Each row of a before or after table is a point. The points were changed in one or more steps. Then noise was added and the rows were shuffled. The steps act on how far a point lies along the listed directions, d1 being the first. Write out the steps. A step turns or swaps two directions, mirrors them in a line or flattens them onto one, adds a multiple of one to another, or multiplies one. Angles are multiples of 10 degrees, from the lower direction toward the higher: turns from -170 to 170, lines from 10 to 170 but not 90. Use the fewest steps. Two steps may share a direction if one is a turn and the other turns, adds or multiplies; they go together, in the order done. Otherwise the lowest direction goes first.

Directions:
(1): -38,36,12
(2): 12,28,-44
(3): 36,28,28
Before, 10 rows:
-67,-31,25
-37,-36,-3
20,15,33
-54,-8,22
-33,-53,56
71,18,-1
-9,9,9
86,24,-14
68,37,-2
92,8,-27
After:
3,-12,30
1,3,-24
4,-4,32
0,-4,20
0,-26,68
3,0,9
0,-2,-1
-5,1,-15
7,4,-18
-4,-12,10
Steps: multiply d1 by 0; flatten d2 and d3 onto the line at 160 degrees

Directions:
(1): -38,21,26,41,-5,39
(2): -4,-14,-51,28,45,15
Before:
-22,31,43,21,-49,15
-14,-14,-34,33,42,18
29,-37,-80,-4,47,-22
27,-14,-34,-44,8,-5
22,-6,0,-2,-1,-7
-8,2,-32,31,3,29
-34,11,-2,27,-3,12
10,7,42,-22,-44,-6
17,1,-15,-65,-4,-36
-17,12,7,36,4,40
-89,20,-31,95,47,68
4,-13,-25,9,11,-16
-44,25,27,21,-13,48
After:
-5,-6,-18,19,7,-7
6,-3,-18,13,14,18
-9,-12,-43,39,33,15
-16,3,-19,9,4,-6
15,-1,6,6,-3,0
-15,-13,-36,28,39,17
-1,6,-11,-15,-3,23
3,-6,-36,22,5,22
-12,20,14,-37,-16,-6
15,4,40,-27,-40,-12
-40,-9,-78,49,63,20
10,10,11,-9,-41,-12
-9,1,-11,-15,1,14
Steps: flatten d1 and d2 onto the line at 80 degrees

Directions:
(1): -4,-9,10,-14,6,-32,41,-29,69
(2): 5,38,6,21,59,8,-21,39,36
(3): -14,-20,-79,0,-13,-13,-20,21,25
(4): 26,-3,6,13,-23,-19,51,66,-7
Before (10 x 9):
7,31,-7,32,41,5,-15,58,-33
-3,-3,-31,-11,18,22,-48,-35,-16
-34,-24,-35,-16,-23,5,-38,-25,-9
13,-1,15,20,-12,1,0,27,-4
-17,5,56,-24,3,4,3,-56,33
-31,23,-5,-5,37,-7,-20,-80,48
-5,-17,-49,-11,-27,-31,20,13,18
-24,-45,-38,-8,-20,-21,19,-1,8
8,8,13,-3,4,-8,24,-4,6
-18,-9,28,-39,-2,-4,-12,-72,-6
After, 10 rows:
7,7,-1,0,1,-2,13,12,-14
-20,-13,-40,-22,1,-50,29,-31,91
0,20,59,-13,18,21,-19,-20,-38
-36,-32,-28,-18,19,-35,27,-27,78
3,3,10,-12,32,16,-27,-53,-7
-2,18,67,-3,-4,23,-6,-6,-28
-33,-2,5,-20,18,-2,-23,-50,41
12,-10,-3,16,-25,3,-10,30,-9
-3,5,-25,21,6,-2,-9,31,-53
-18,30,41,-8,32,-7,7,-89,24
Steps: add 1.5 times d3 to d1; turn d3 and d4 by -40 degrees; multiply d2 by 0

Directions:
(1): -2,-46,50,-7,24,20,17,42,9,41,36,29
(2): 15,22,-1,-43,24,75,-20,-19,-21,-24,2,33
(3): -27,-21,-26,29,-51,32,-53,26,-4,24,-22,27
(4): 31,-12,68,12,-36,11,-12,18,-18,-46,-23,-29
Before (11 x 12):
-3,-4,-18,-23,29,-37,29,-10,17,50,21,12
-34,-17,-5,-29,43,-8,22,0,30,54,36,33
19,-60,49,24,-14,8,10,37,-10,6,11,-9
14,6,68,-43,24,13,6,19,15,-20,7,-12
-18,-18,-29,-5,28,18,13,-14,16,38,40,37
-41,19,-82,16,4,-55,1,0,23,33,1,10
-2,-8,1,11,30,-81,41,1,25,47,37,-16
-13,20,-87,-5,-19,31,-34,-15,-33,28,-19,39
-20,-17,-51,39,8,-46,33,3,41,65,25,-17
0,43,-68,11,4,-1,-26,-24,-17,-25,-24,-2
-3,10,-57,58,-78,-6,-38,-22,3,-19,-37,-37
After, 11 rows:
-28,27,-30,-5,-39,14,-58,6,16,-2,-36,4
-17,-9,-74,29,-20,-36,2,-18,2,16,-5,-13
45,13,31,-52,60,12,55,-14,-37,-14,25,6
18,-20,51,49,-48,-59,-9,28,-1,1,-9,-41
31,10,20,5,-8,-11,17,-34,-11,-57,-7,-32
33,-21,47,40,-13,-48,46,11,15,-1,9,-69
28,-12,38,-19,51,42,16,27,-14,1,30,24
33,-11,44,0,-30,-33,5,-2,-9,-13,-23,-31
14,19,38,0,-25,-35,-1,-20,-1,-57,-30,-51
2,-37,13,-8,56,16,52,9,31,58,71,20
27,-15,78,-6,25,-36,45,39,6,-20,19,-23
Steps: mirror d1 and d2 in the line at 100 degrees; turn d3 and d4 by -140 degrees

Directions:
(1): 27,35,8,7,17,-20,10,3,-20,29,19,21,75,-16,-28,-58,-24,-43
(2): -31,21,36,63,0,-29,33,-36,14,-7,30,20,-31,56,15,-37,-2,11
(3): -51,-26,-47,-27,-20,-36,13,-43,47,12,-19,3,58,24,-16,3,22,10
Before (12 x 18):
4,-3,-15,5,-4,-12,-4,-7,4,6,-11,10,32,-7,-6,0,5,-7
-11,-13,1,-10,4,-7,-8,4,12,-10,-4,6,-11,-1,8,25,5,18
-31,-2,-20,0,-6,-31,18,-29,25,28,-12,6,34,12,-19,-11,9,5
-19,-22,-36,-23,-21,-11,-13,1,18,-3,-25,-15,8,-1,1,31,12,18
-35,-58,-35,-52,-24,-3,-11,-14,43,-4,-19,-20,-6,3,-1,54,37,31
-8,21,24,35,-5,-11,15,2,-2,5,13,3,0,22,2,-29,-3,-9
-13,-5,10,33,0,-32,16,-15,-4,6,15,20,34,28,-8,-38,-1,3
-25,-49,-51,-53,-20,35,-29,5,24,-11,-43,-33,-12,-28,-3,69,26,20
-17,-5,7,19,-5,7,4,-10,12,-6,-1,-9,-36,20,13,19,14,32
-10,9,14,19,5,-2,27,-15,7,6,16,-1,3,10,-6,-15,-13,-22
-36,-17,-2,-9,-18,-3,0,-7,9,-9,-9,-4,-20,-3,-17,25,12,26
-8,33,30,39,13,-12,17,-14,-6,-7,15,12,5,30,7,-34,-14,-6
After (12 x 18):
-8,7,31,43,0,11,9,-6,0,-12,13,-6,-61,24,24,9,7,31
0,-23,-36,-32,-16,5,-25,20,2,-2,-29,-21,2,-21,2,42,6,12
23,-50,-53,-86,-9,73,-61,56,-11,-11,-54,-50,-19,-82,-5,94,16,8
1,-6,-24,-4,-5,-13,-6,-11,7,9,-17,9,44,-11,-9,5,8,-5
-2,-54,-23,-63,-14,25,-29,18,17,-7,-21,-27,-21,-31,-1,66,27,21
-26,26,32,59,-7,-26,29,-19,11,4,22,11,-7,48,7,-44,-2,-4
-27,11,18,31,0,-15,40,-30,17,5,23,6,2,28,-4,-24,-11,-17
0,-9,7,-8,9,1,-13,13,3,-11,-1,6,-19,-9,9,24,0,16
-36,0,12,54,-5,-52,33,-41,12,4,26,29,34,58,-6,-52,2,12
-41,-1,-18,6,-9,-38,24,-39,33,29,-10,11,37,21,-17,-16,9,8
-36,41,43,68,10,-36,36,-41,11,-7,25,23,0,66,13,-55,-8,2
-22,-10,10,-2,-12,5,-3,3,-3,-12,-4,-5,-33,-11,-12,25,7,24
Steps: add 0.7 times d1 to d3; multiply d2 by 2
